Every row gives one point. Before rounding, the points of a table are all equally far from one centre. They may lie mostly on one side of it. Write the centre, to within rounding.

Points:
|  17 | -36 |
|  48 |  24 |
| -37 |   0 |
|   7 |  52 |
|  30 | -30 |
| -35 |  -7 |
|  49 |  22 |
| -37 |   3 |
| -10 | -34 |
Centre: | 7 | 7 |

Points (16 x 11):
|  18 | -40 | -18 |  -8 |  27 | -42 |  27 | -46 | -18 |  36 | -46 |
|   4 | -45 |   3 |  -2 |  -3 | -36 |   7 |  36 | -17 | -64 |  18 |
|  47 | -54 | -14 | -37 |  27 | -10 |   4 |  21 |  36 | -20 | -39 |
| -29 | -23 | -11 | -28 |  29 | -55 | -40 |  -7 |  28 |  -6 | -45 |
|  21 |  26 |  21 |   7 |  14 | -21 |  -3 | -13 | -16 |  34 |  -1 |
| -19 |   2 |  -1 |  -2 |  22 | -43 |  57 | -52 |  18 | -44 | -12 |
|  25 |  28 | -16 |  19 |  14 |  -6 |   3 |  60 |  18 | -35 | -32 |
|   4 |  -1 | -17 | -24 |  -3 | -62 |  -1 |  -6 | -58 |  17 |   4 |
| -12 |  39 |  12 |  -3 |  34 | -23 |  37 |  21 | -15 | -23 | -51 |
|  15 |   7 | -36 |  24 |  25 | -54 |  13 |  17 |   4 |  22 | -78 |
| -37 | -53 | -47 |  43 |  48 | -25 |  42 |  -1 |   5 | -17 | -24 |
| -19 | -28 |  20 | -34 | -28 | -34 |  49 | -15 |  23 | -11 | -48 |
|   2 | -65 | -43 |  14 |  40 |  16 |  34 |  28 |  19 |   3 | -39 |
|   0 |  -7 |  17 |  29 |  -5 |   5 |  35 |  14 |  -2 |  37 | -49 |
|  -5 |   0 | -15 |  55 |   8 |  -2 | -33 |  20 |  12 | -52 |  -9 |
|  -8 | -16 | -53 |  53 |   3 | -34 |  25 |  48 |  33 |   5 |  -6 |
Centre: |   0 | -14 | -28 |  -1 |   4 | -20 |  12 |  -2 |   2 | -14 | -20 |
